Each row is a point. Each table stands for the endless flat space through its points: a line for two points, a plane for three, and so on. The two share one point or none. Which?

First (2 x 4)
[[-37  -7  40 -12]
 [-25   9   0  32]]
Second (3 x 4)
[[-43   6  42   8]
 [-52 -10   5 -11]
 [-11  -6  78  20]]
They share: no point

First (4 x 8)
[[  9 -12 -10  29 -27 -14  10  24]
 [ 43  43  23 -16  40   5  49   6]
 [ 19  -5 -35  44  -6 -11  11  58]
 [ 63  31 -27  24  34  -3  43  42]]
Second (4 x 8)
[[-30  42 -11  33   4  -2   1   5]
 [ 52 -12 -29   9  52 -16  47  65]
 [ 16   4 -13  14  45 -13  35  50]
 [  9  27 -44  36   4  -5   4  14]]
They share: no point

First (3 x 9)
[[-37 -16  12 -37  24  20   2 -12   1]
 [ -7  -7   0 -37  38  33 -15 -25  -5]
 [  5  14  -6 -37  54  50 -10 -18   7]]
Second (3 x 9)
[[ -2  -1  31 -23  61  -4 -47 -40   6]
 [-11  -4   7 -47  46  53  -5 -25   3]
 [-19 -14  29 -11  56  -5 -39 -33  19]]
They share: no point

First (4 x 12)
[[-70   2  15   7  -6  80  34  16  13  11  43 -14]
 [-51 -50  37  18 -16  12  12  22   7  54  59  -4]
 [-58 -34 -10 -15 -30  21  18  28  33  63  58   1]
 [-37 -58  90  58   0  11   4  22 -17  32  52 -11]]
Second (3 x 12)
[[-75 -40  -8  18 -46  42 -17  50  62  21   6  24]
 [  3  -6  54  12   4  24  35  34  -4  39  72 -34]
 [-63 -29  20   6 -42  33  12  21  56   3  21  -8]]
They share: [-36 -23  23  15 -21  33   9  42  29  30  39  -5]

First (4 x 14)
[[  4  44  20 -28  45   5  28  59 -27 -23 -78  25   7  41]
 [  8  25  -5 -15  19  16  -9  56 -16 -16 -43   5   1  41]
 [ 38   4  -7 -24  59 -12   3 114 -18  28 -77  25 -13  23]
 [-16  46  26  30  29  51  -6  -3  15 -89 -20  73  71   5]]
Second (2 x 14)
[[ 20  13   2   6  29  34 -28  68  23 -19 -13  51  50  24]
 [-35  53  17  -9  44  -1  22  13 -27 -69 -68   6  10   9]]
They share: no point

First (4 x 18)
[[-25  13  13 -20 -55  60 -30 -22 -47  46 -42  -1 -15 -22  11 -16 -40 -47]
 [ 28   7  12  -9 -41  24 -11   2  22  40 -29 -31 -21 -22  -3   6 -39 -22]
 [ 42   9   1 -12 -42  19 -10  14  38  31 -19 -36 -21 -23   2   9 -44 -13]
 [ 38  -3  30  -1 -33   6   1  -4  42  52 -37 -47 -27 -16 -15  10 -35 -22]]
Second (4 x 18)
[[ 22  -5 -19 -24 -43  50 -26  23 -20   0  -4  12 -18 -83  -6  51 -47  11]
 [-11  23 -10   2 -49  34 -42 -16  -4  17 -23  -7 -12 -45  -1  40 -66 -14]
 [ 54   3  13 -36 -31  30  -6  23 -40  16 -24 -16 -14 -43 -18  31 -19  11]
 [-33  46   4  26 -52  23 -49 -46  18  42 -43 -26  -8  -5   2  17 -71 -44]]
They share: [ 19  15   8  -5 -40  39 -19   2   3  37 -30 -14 -15 -31  -8  11 -31 -24]

First (3 x 24)
[[  0  29  12  30 -22 -13 -33  41  28  11  15 -12   4 -13 -50  46  -3  17
  -10  22 -32 -32   2   5]
 [ 21   0  13   2  -7   7 -28  30  40   6  24  -4   0  -5 -37  32  19  50
  -12  42 -71 -54   2 -33]
 [ -2  15  34  38 -36   3 -27  23  28  29  13  20 -28  11 -28  18  17  15
    2  62 -42 -28   2  -7]]
Second (4 x 24)
[[ 30  11  59  32 -29 -24 -39 -29  61  -1 -32  16 -57  12 -75   6 -40  30
  -24  40 -22 -19  42  21]
 [ -4  16  37  -8 -57 -13 -80  -2  30  39  11  -7 -38   5 -64  31 -11  74
  -22  23 -36 -41  13  19]
 [-16  18  25  16 -41  -7 -50  28  24  23  17   3 -16  -1 -42  41   7  34
  -10  29 -40 -29   3  -1]
 [ -9  -1  35 -22 -56  -9 -93  13  43  44  31 -17 -33   0 -69  21 -13  96
   -3  40 -61 -67   6  15]]
They share: no point

First (4 x 24)
[[ 13 -53  26 -42  12 -32  17 -33 -10 -17   1  -8  50 104 -58  20  36 -61
   -1 -16  55  40 -57 -41]
 [ 60 -28  36 -14  46 -51 -34 -26   0 -37   5  -5  27  24 -33  31  54 -17
  -46  23  45  52 -16  10]
 [ -1 -50  57 -52  -8 -57 -14 -89  80 -35   2 -38  28   0   3  71  29 -51
  -16  -2  -8  29   4  45]
 [ 61 -32  26 -17  50 -47 -16 -13 -20 -26   8  -2  39  58 -53  20  57 -29
  -34  16  58  55 -35 -16]]
Second (2 x 24)
[[ 21 -41  42 -39   8 -35 -16 -67  12 -42  21  -2  44  22 -10  17  18 -23
  -41  22  30  65 -32  -1]
 [ 19 -40  41 -43   2 -27 -16 -78  10 -49  31  -1  54  15  -3   8  10 -19
  -46  29  21  75 -33  -4]]
They share: no point

First (2 x 24)
[[ -9  11 -20  -3  16  -8   4 -49  26  -4  24  19  19  10 -20   4  12   2
  -10  27  43  29 -58 -20]
 [ 18  32 -26  15  10 -23  34 -34  41   2  12  19  19   7 -32  28 -18  -7
   14  36  10  -1 -31 -11]]
Second (3 x 24)
[[  1  32 -10   0   6 -13  41  -9  29   5  31  -1  -2  18 -47  21  -4  13
    7  44  42 -15 -49 -31]
 [ -9  49  11   0  10  -2  52  20  10  -5  46   1  -7  18 -50   7 -16  38
    0  61  58 -37 -63 -30]
 [-18  44  -3  21  15  10  29 -19  23 -14  28  35  20 -10 -24   7 -17  -6
   -7  42  15   2 -70  -6]]
They share: no point

First (5 x 24)
[[ 18 -17 -21  44 -34   0  49 -16  14 -21   3 -42  51  60   5  57  -1  -4
    6 -14  10  -7 -38  -2]
 [-45   8 -37  41  -8   6   3  12   3  16   5 -23   2  39  -3  49  63 -21
   22 -71  37 -40  -8 -66]
 [-10  32 -53 -10  30 -15  62  21  11 -19  54   6  10  71  33  16  24 -18
  -23 -23  21 -33 -52 -26]
 [-17  11 -57  -7   8  -9  34  12  13 -30  28   2  21  52  33  28  21  -6
   -5 -29  17 -29 -27 -25]
 [ 24   4 -37  32 -23  -8  59 -21  16 -14   2 -23  50  68  16  58 -10  -6
   13  -4   1 -19 -40   3]]
Second (4 x 24)
[[-25   4  13  33   6 -18  48  41  11 -27  39  -1  37  19  35  34  19 -34
   -1 -17   2  14 -14 -22]
 [-50 -10 -43  -9  23  28  61   1  -4 -27  26 -52  17  47   5  -4  52 -51
   23 -22  45 -54 -10 -34]
 [-51   4 -27  -1  24  14  64  15 -13 -31  29 -43  23  43  13  -4  47 -52
   23 -13  32 -40  -2 -32]
 [-11 -40 -53  37 -54  10  -8 -15  27 -31  21 -29  13  51  -7  48   5  36
  -53 -73  20 -18 -28 -14]]
They share: no point

First (5 x 24)
[[ 18 -62 -30  -5  55  16  11 -10 -41  -3  42 -69   5 -17 -21  44  -5 -69
  -43 -36  33  27 -23 -27]
 [  2 -12 -39  10  23   4  20 -17 -43 -21  10 -28  31  44 -24  26  56 -63
  -26  -6  35  64 -34  27]
 [ 16 -19 -16 -35  13  28  66 -19 -24 -28  23  12 -19 -11  15  34 -28 -61
  -26 -16 -32  31 -45  25]
 [ 36  16 -31   2 -23  28  26  -7 -21   1  26 -14  25  10  16   6   0 -11
  -42 -16  13  10   8  17]
 [ 38  40 -32   1 -45  40  19   6 -23   3  16  -1  33  17  25   4  -1  15
  -39 -16   7   9  11  25]]
Second (2 x 24)
[[ 13  -3 -24   2  10  14  31  -8 -39  -7  24 -35  17  16   3  21   3 -32
  -36 -28  20  19 -20   4]
 [ -7   9 -10  10  18  -2  45  -6 -55  -7  22 -53  15  30   9  19  -5 -22
  -34 -46  26   3 -34  -8]]
They share: [ 23  -9 -31  -2   6  22  24  -9 -31  -7  25 -26  18   9   0  22   7 -37
 -37 -19  17  27 -13  10]

First (2 x 24)
[[ 24  10 -21  13   0 -32   6  40 -23 -45 -20   4  -7 -37   3   4 -48  31
  -15  -4  24  11  17  15]
 [ 39   0 -16  13 -45 -27 -34  35 -23  -5  10  14  -2   8  58  34  -3  56
   10 -49  -1 -29  62  25]]
Second (4 x 24)
[[ 24   9 -32   8  -2 -44  31  41   4 -36 -56 -15  25 -24  36   7   3  49
  -49 -70  35  25  48   1]
 [ 46  20  -9  19 -25 -17   1  61 -22  -2   5  -6  15 -13  27  12 -49  21
   22   4  -6   5  24  37]
 [ 10 -12 -61 -29  31 -73  -3  53 -30 -38 -35  26  19 -25  15   4 -17  49
  -62 -72  54  -7  76  13]
 [ 36 -27 -32  29 -11 -59 -74  23 -74 -33   4  48 -50   0  12  16 -30  28
  -13 -28  20 -38  12  49]]
They share: no point

First (3 x 24)
[[-17  42   1 -31  16  52   3   9  -9 -50 -41 -21 -17  35 -38   0 -36 -21
   19 -37  41 -26 -44  -9]
 [-17  36  25 -61  10  46  -3 -18 -39 -56 -47 -30 -47  20 -41 -18 -24 -27
   40 -37  35 -41 -65  24]
 [-11  42  -3  -3  12  38  -3  23  31 -34 -27  -3  13  41 -38  22 -34 -19
    7 -27  37  -4 -12 -29]]
Second (3 x 24)
[[ -17   21   16  -70   17   50    9   -2   30  -56  -30  -27  -32   43
   -93    4  -12  -10   27  -23   17   -1  -16  -27]
 [ -11   27    6  -81   18   59    6    5   40  -58  -27  -18  -38   47
  -104   -5  -13  -13   16  -27   25   -1  -15  -32]
 [  13   69   -4  -29   -2   41  -36   15    2  -30  -27   30  -20   21
   -22  -23  -35  -49   -4  -43   69  -37  -47   20]]
They share: [-11  36  21 -33   6  32  -9  -4   1 -40 -33 -12 -17  26 -41   4 -22 -25
  28 -27  31 -19 -33   4]

First (2 x 24)
[[ 57   0  10  62   3  -5  -1   4 -46   0 -25   8  15  27  14 -19  26  30
  -43   2  -9  37  14 -67]
 [ 43 -22  18  42  -3 -21  -5   2 -42  -8 -21  -2  23  23  -6 -27  12  36
  -27   8  -1  35   6 -47]]
Second (2 x 24)
[[ 37 -15  31  63  -2   9 -41  25 -49   6 -40 -41  46  22  10 -21 -19  41
   19  28  19  -3   8 -31]
 [ 42 -40   6  13  -7 -41   4  -5 -29 -24 -10   9  16  22 -25 -51   6  31
  -31   8   4  52 -17 -31]]
They share: no point

First (3 x 24)
[[-14 -29  10 -15  18 -50  -9 -44  20  28 -37  23   9  26  36  -7  20   0
  -18 -40  33  -8  56  47]
 [-48 -31 -15  26  69 -15  36   9   9  20 -48  53  47  47  72   6   7  48
    9 -16  35  31  18  24]
 [-44 -33 -10  19  58 -24  31  -2   8  26 -47  47  39  42  68   5  12  42
    2 -22  39  26  26  29]]
Second (3 x 24)
[[  9 -49  15 -22  60 -12  15 -51   9   8  -3  26  26  50  66 -24  16  24
    6 -13  -4 -17  66   6]
 [-23  18 -26 -28  24 -23 -44 -11  58  -2 -17  59  20   7  53  20 -21 -19
    7 -56  50 -13  36  55]
 [ -7 -38  12   0  52 -25   8 -31  16   8 -35  25  28  51  37 -22  15  15
   -1 -12  -2  -5  46  23]]
They share: [-15 -19   0  -4  42 -27  -9 -21  30   5 -36  35  26  38  36  -9   4   3
   0 -25  14  -5  39  36]

First (5 x 24)
[[ 26  13  36 -21   7   7  17 -28  16  38 -51  23   3  86   1 -53   0  12
    1  88 -13  27  24  27]
 [ -4  49 -18 -27  31  -8 -10  17  10   5  -6 -22 -12  47  13 -35  12   6
  -29  40  -4  33 -33  48]
 [ 42  -4  49  19  38 -41  40 -11  32  46 -70  35 -17  53 -23   5  35  -8
   40  90 -31  28 -16  43]
 [-63   8  -8 -48  56  -2   6 -26  48 -43   9  17 -30  41  -6  49  59  39
  -34   4 -53  49 -19  56]
 [ 10   6  18  13  67 -52  30  10  41  14 -39  16 -35  23 -26  48  61  -4
   23  52 -41  40 -55  65]]
Second (3 x 24)
[[  4  28   4  -6  50 -49  16   1  33   7 -24   1 -39  27   2  24  41   1
   21  21 -25   9 -36  51]
 [ -6  38 -16   0  52 -57   8  15  31  -9  -8  -1 -57  19  22  38  41  -1
   33   1 -21  -5 -50  63]
 [-31  15 -10  27  13 -33  -4  30   6 -21 -16  38   6  39  20 -19  21 -18
  -21  67 -23  48 -61  29]]
They share: [ -1  21   8   0  40 -42  14   3  27   6 -28  11 -21  33  -1   8  36  -3
   6  40 -26  24 -37  41]

First (4 x 24)
[[ 37  35 -55 -46   8   7   1  45   8 -26  -6 -46  10   4 -10  14 -33 -30
  -28 -45  26 -36 -10  34]
 [ 21  13 -37 -60   6  -7  11  29  12 -24   6 -52   0 -10 -10   0 -27 -16
  -42 -25  30 -24  -4  48]
 [ 65  69 -21   6  81 -20  -5  10 -33 -52 -52  12  80  76  -5  39 -56  -1
   13 -10  13 -39  27 -21]
 [ 33   5 -53 -62   7  10   3  36  13 -28   8 -44   8  -8   5  13 -26 -27
  -45 -28  19 -45  -7  33]]
Second (4 x 24)
[[-24  38 -30 -47  60   2  30  25 -62 -15  -4 -21  17   6   0 -15 -28 -26
  -33 -39  69  -4   5  -4]
 [-16  16 -28 -29  76  -2  42  17 -62 -21 -14 -11  35  12  -8 -19 -24 -24
  -25 -43  63  16   5  -8]
 [ 36 -17 -13  10  72 -34  22   1  -2 -42 -49  -2  44  47 -22   3 -26   3
  -37 -17  14   4   3  22]
 [ 56  18   2 -39  24 -52  20  -3  38 -31 -12 -35  31   8 -30   5 -28  34
  -25  -7   1 -26  23  64]]
They share: no point

First (2 x 24)
[[-30  -4 -35  14  21 -52  -4 -19 -30  59  53  -6 -28  -5  13  11  10  41
  -28 -29 -22   0 -22 -12]
 [-34   2 -25  24   3 -40  12 -21 -18  43  41 -14 -20 -15  19  27  16  33
   -8 -25 -18 -18 -14 -24]]
Second (3 x 24)
[[-42 -32 -10  30  -1 -43  69   4  12  23  22 -29  24  -2  -2  57 -17  -5
    5 -51 -24 -48 -34 -26]
 [-63  20 -17  50 -27 -16 -13 -34 -30  17  32  -6 -40  -2  49  29  28  53
   20 -17 -13   0 -10 -45]
 [  6  22 -34   0  17 -49  15 -32 -12  71  52 -23 -24 -62  10  21  43  31
  -25  -3 -12 -42  14 -14]]
They share: [-36   5 -20  29  -6 -34  20 -22 -12  35  35 -18 -16 -20  22  35  19  29
   2 -23 -16 -27 -10 -30]

First (4 x 24)
[[ 18 -30  44 -12 -43 -26 -28   9  30  15  18  38 -13  -1 -43 -26 -32 -23
  -10  17  -3  -7   1  10]
 [ 31 -38  77 -19 -15   1 -19  35  17   5  -9   1 -50  42   3  10 -45   1
  -53   9  12  14 -25  73]
 [ 35 -49  62   4 -50   4 -13  16  13 -17  27  51   0   1 -65 -53 -34   1
   -9  37  18 -28  12   7]
 [  2 -21  54 -29 -53 -28 -37   5  31  28  19  18 -28   3 -16  11 -36 -18
  -21  -5 -12  11 -27  29]]
Second (5 x 24)
[[ 29   3  44 -34 -41 -50 -29  32   9  60 -20  45 -44 -24 -51   0  -6 -47
    9   4  -3  12  -3  32]
 [  7 -14  31   0 -35 -16 -39   8  44  45  27  49  -7 -11 -22   0   6 -26
   -9  -9  -1 -23  13  46]
 [ 21 -54  20 -38 -67 -36 -23  10  24   5 -26  16 -54  39 -23 -55 -32 -23
    4  26 -45 -10 -44   1]
 [ -9 -60  26 -19 -43 -27 -22 -22  57  -8  46  46  13  16 -11 -40 -60 -10
  -24  24 -17   1  -5  10]
 [ 25  -3  49  31   3 -17 -60  22  58  31  21 -12 -22  19 -30  10 -20 -41
  -44  -9   5 -22  21  10]]
They share: [ 15 -24  38 -17 -34 -36 -32  10  36  26  10  31 -21   3 -32 -16 -32 -32
 -14  11  -9   2  -2  16]

First (2 x 24)
[[-21   8  25 -13   1  14 -38  -8 -24  -8  14 -58  19  60  27  41 -49 -25
   -9  20   0  27  27  26]
 [-39  11  43 -31 -20  35 -23 -38  -6  -5  26 -25  16  33  42  41 -37 -49
   -9  50   3  18  39  44]]
Second (5 x 24)
[[-58  33  61 -34 -16  47  10 -24   4   7 -15 -17  20  46  28  44 -20 -79
  -23   8  12  -4  64  42]
 [-57  43  64  -6 -19 -17  25 -38  23  -7 -20 -52 -25  27  14  97 -68 -71
    4  12  37  15  33  10]
 [-26  42  45  17 -24  51 -34  -7 -36 -31  23 -25  35   1  -3   7 -29 -28
  -51  45  -7 -32  23  55]
 [-39  52  58  27 -25  -9  -1 -23  -3 -29   0 -54 -14  -2  -9  70 -69 -42
  -18  33  24  -9  10  19]
 [-11  12  22 -13  -5  27 -33 -47 -11 -41  44 -42  26  18  35  38 -53 -34
  -14  45   4  23  26  59]]
They share: no point

First (3 x 24)
[[  9   5  46  46  26 -17  -7  17  21 -12 -47  26 -26   7 -15 -54  46 -60
   21  23   4 -43  36  32]
 [ 36  41  20 -15 -22   6   0  20 -38 -12 -25 -34  -6 -14 -15   3  23 -17
   17   9  12 -41  23  37]
 [ 24  39  23 -12 -17   2  -7  21 -39 -19 -41 -33  -4 -14 -29   1  34 -26
   18   9   3 -31  21  20]]
Second (7 x 24)
[[ -8  44  55  -6  11  14  34 -26   5 -93  -8  45  10 -46 -19 -74  82 -68
   46  18  -7  14   6  64]
 [ -9  18  76  45  24 -31 -31 120 -49  23 -60 -19 -54  19  34   6 -22 -71
   -5 -23  -4 -30  29  -8]
 [ 22  73  67 -11  13  13  60 -15  -9 -33 -26   0  16 -43 -20 -45  56 -26
   10  46 -46   6  25  54]
 [ 78  -4  -8  17 -38  11 -23  11  14  21 -14 -51 -57   0 -33   9  34 -31
  -24  29  12 -51  16  29]
 [ 27  79  68 -33  28  23  22 -25  10 -82 -25 -19  32 -56   1 -64  91 -31
   16  75 -35  14   0  42]
 [-18   6  15 -19 -15 -16 -48  18  26 -60  -4  -3   6   0   7 -61  40 -53
   26   8  30 -19  29  15]
 [ 31 -25  16  55 -20  -1 -24  47 -14  -4 -21  11 -84   6 -23   2  25 -87
   10 -29  33 -42   6  36]]
They share: [ 21  25  32  12   0  -5  -5  19 -13 -14 -39  -8 -14  -5 -19 -22  36 -38
  19  15   6 -39  28  30]

First (5 x 24)
[[-14  31 -34  15 -42 -51  11  29 -26 -66  20   9 -47  23   5  11 -46 -33
   25   9  13  27 -26  81]
 [ -3  19 -10  60   0 -15  40  16 -38 -72  21  13 -37  24   2  36 -32  -8
   30 -72  42 -23 -19  51]
 [ 15  28   6 -49  -6  -3 -17  18 -36 -38  24  14  -2  42  40  13 -30  -2
   66  13   2  31   9  29]
 [ -5   1 -14  52 -34 -27   2  12  -4 -60  23  -1 -17  54  -6  60 -30  10
   22 -40  28   1 -11  59]
 [ 10  10 -14 -14 -29 -27 -25  30  -7 -56  26  14   9  73  24  50 -27   5
   46  -4   9  29  -1  57]]
Second (4 x 24)
[[  7  31   2   7   4  -7  14 -10 -24 -40   4  -7 -19  18  14  26 -36   2
   45 -16  26  11  13  33]
 [ -3  -1  36 -19 -40  15   8  12 -28 -24  24   9 -27  -2  12  56 -30  14
   79 -14  22  -9  13  35]
 [  5  42 -23  36  21 -35 -10  -8 -50 -86  14 -26 -32  44  13  -1 -21 -22
    8 -15  12  13  -8  37]
 [ -7  25 -14  33   5 -26 -20   1 -56 -89  31 -28 -46  37   4   8 -18 -16
   17 -24  -1  13  -7  29]]
They share: no point

First (4 x 24)
[[-26 -16 -29  23  -4 -53 -19  26 -32  46 -19 -11  29 -35 -51  25 -37  44
    9 -29  -1  -7  10  48]
 [ -1 -16 -31 -37 -15 -30 -45  20 -31  29   0 -41  29 -36  -5  49 -15  38
    5 -28  33  31 -17   8]
 [ -3   6  -3  47   0 -27  10 -32  11  44 -49 -24 -23 -12 -52   2 -24  20
   44 -32 -27   9  10  41]
 [-28  -6 -19  35  -4 -53  -9   4 -14  46 -35  -9   7 -23 -71  11 -25  26
   27 -27 -13 -11  28  60]]
Second (5 x 24)
[[-43 -79  -4 -18 -22 -14 -21 -44 -10  30 -74 -48   9   5 -32  84  38  10
   24 -16   3  72  23  30]
 [-15 -31 -29  43 -13 -10 -11 -58  17  29 -36 -71 -41  17 -22  57  -8  38
   64 -53  12  38  -6  22]
 [ 21   7 -23  39   9 -30  -1 -26  17  43 -36 -41 -31   3 -28  21 -30  24
   44 -61   2  36 -24  -8]
 [-21 -43 -22  20  -6 -25   5 -35  15  28 -66 -44  -9  25 -33  71  -4   2
   44 -60  25  64  -4  -8]
 [ 35   2   9 -16  11 -36 -38  -8 -22  67 -38 -19  -4 -48 -33 -10   9  33
   -6   0 -52  37  -4  25]]
They share: [ 15   2  -7  15  -4 -11  -4 -28   5  36 -33 -42 -15 -18 -14  20 -22  28
  34 -34  -7  33 -18  11]

First (6 x 24)
[[-31  35  12  32  -7  33  74   8 -64  -3 -19 -33  71  27  17  49 -29 -51
  -68  21 -69 -21   1   3]
 [-23  -2  26  36  10  79  34 -49  -1  -4  -2 -31  65  36  46  68 -61  20
  -35  15   2  42   0 -56]
 [  4  60 -17 -51  71  13  18   2 -17  77  21  -9 -14  81  -5 -10  38  54
  -25  24  24  99  -1  39]
 [-52  44   6   6  38  41  45 -14 -56   2  27 -25  59  77 -31  43 -34 -26
  -64  37 -36  36 -10   6]
 [  4  -2  22  33  13  37  10 -18   1   4 -22 -39  51  20  36  73 -51   0
  -24 -18 -34  28  15 -38]
 [-15  63 -19   9  27  17  74  -1 -85  30   2 -68  24  25 -10  35   9 -25
  -85  -4 -55   6 -53  31]]
Second (5 x 24)
[[  2  28  -3  14  40  12  42  13 -25  -4 -33 -14  21  19  22  21 -20  -1
  -40 -17 -45  53  47  -2]
 [ 10   3  32 -36  34  31  31  25 -19  48 -38 -66  91  58  16 -24  35 -20
   20  13 -37  18 -18  49]
 [ 34  15  -1  27  40  10   4 -11 -13 -15 -41 -21  55  -2  22  -3  -7  31
  -13 -35 -22   0  21  -2]
 [ 12  26   1  10  43  -1  11 -17 -19 -11 -31  -1  44   4  13  27  -3   0
  -16 -17 -38   4  22  13]
 [ 16  22   1  14  34  14  30  11 -19   6 -37 -28  39  21  24   5  -8   9
  -24 -19 -33  33  27   4]]
They share: no point

First (3 x 24)
[[ 31  -7  56  48 -22 -46  11 -70 -27 -19  12  22  43 -37  42   3  37  19
   14 -25 -32  42 -41 -21]
 [  8 -11  33  19  12 -29  29 -28   3 -10 -18   0  23 -20   1 -14  29  -7
   -1 -48 -39  45 -12 -41]
 [ -8 -12  17   3  32 -15  40  -3  21  -6 -36 -14   9 -12 -23 -23  24 -22
  -11 -61 -40  44   6 -51]]
Second (5 x 24)
[[-24 -10  60  -5 -21 -16  31 -69  17 -24 -10   7  29 -56  27 -50  37 -33
  -50 -54 -53  31  -6 -22]
 [ 42 -22  19  36   9 -29  -9 -16  -9 -29  17 -18   5  -2  18 -11  24  35
   -9 -66  21   8 -54 -17]
 [ 47 -47  16  41 -35 -41  50 -35  18   4 -30  24  69 -32  31   7  56   4
   11 -71 -21  37 -35 -74]
 [ -3  23  25  31  47 -15 -32 -23 -38 -55  41 -42 -43 -17   7 -37 -10  12
  -24 -16  -5  10 -27  27]
 [ 43 -31  37  23   1 -19   8 -15  12  -9  -9  -2  21  17   3  15  46  56
    2 -98  37  14 -57 -33]]
They share: [  6  -6  31  29   4 -21  26 -37  -3 -16 -12   2  21 -30  11  -7  30   0
  -1 -41 -28  36 -16 -31]

First (4 x 24)
[[ 57 -25 -36 -62   1  53  31  11  -3 -40  -3 -16 -55  39  44  -3   8  -9
   25 -22   8  -2   4 -15]
 [ 40 -18 -25 -58   1  53  32  -6   3 -25   2 -14 -45  53  35   2   1  -8
   24 -27  12  -1   8 -13]
 [ -2   3  -1 -46  -7  55  41 -59  12  19  13   7 -17  78   0  16 -23 -15
   35 -38  35   1  21 -29]
 [ 38  22  -2  15  13  23  12 -32 -36  32  70 -45  28  37  11  52  33  -4
   14 -50  19 -42 -33  16]]
Second (3 x 24)
[[ 48  16   0  -8  -7  47  28 -42 -26  -1  34 -19 -10  48 -20  42  10 -29
   27 -52  31 -32   0 -34]
 [ 18  23 -25 -44 -19  44  27 -48 -19  -5  17 -52   8  53 -10  53   4  -7
   38 -68  17 -19 -26 -22]
 [ 58   9  -1  11  18  27  26 -40 -40  26  49  13  -9  23   0  22  -2 -41
   28 -28  52 -20  18 -38]]
They share: no point

First (4 x 24)
[[ -5 -26 -42 -35  13  28  50  14  30 -42 -10  13  64 -23 -30 -21 -14  20
   28  18 -19 -23  64  11]
 [ 45  48 -32 -10 -36  55 -38  23  60  12  11 -48  18  19  -8  -4 -48 -16
  -44  30 -20  32 -23  64]
 [ 35  22   1   6  -1  58  23 -25  68 -45  -3 -12  58 -16  17  22 -23  -6
  -10  57  18   7  21  24]
 [ 11  -4 -28 -23   9  46  30  -2  46 -42 -10  -3  60 -17 -14  -7 -24  10
    8  38  -5  -3  46  27]]
Second (4 x 24)
[[ 71  15 -23 -36 -40 -14  32  58  74   4  -1 -12  38  10 -23   4   3   5
   32 -21 -46 -34 -10  64]
 [  8   0 -38 -11  -6  48   4  16  31 -28  12 -13  40 -16 -20  -5 -22  16
  -18  18  -7   8  31  21]
 [  5   3 -32  12  11  55  23   1  38 -23  44   0  23 -35  -5  16   3  20
  -37   9  -4  14  50  19]
 [-34  10 -53  -1  15  81   7 -17  19 -11  19  -7  33 -15  -8 -31 -52 -15
  -43  54 -11  26  55  -6]]
They share: [ 19   8 -38 -21 -15  34  12  24  42 -12   4 -13  40  -3 -20 -13 -26   2
  -4  16 -23  -3  20  29]
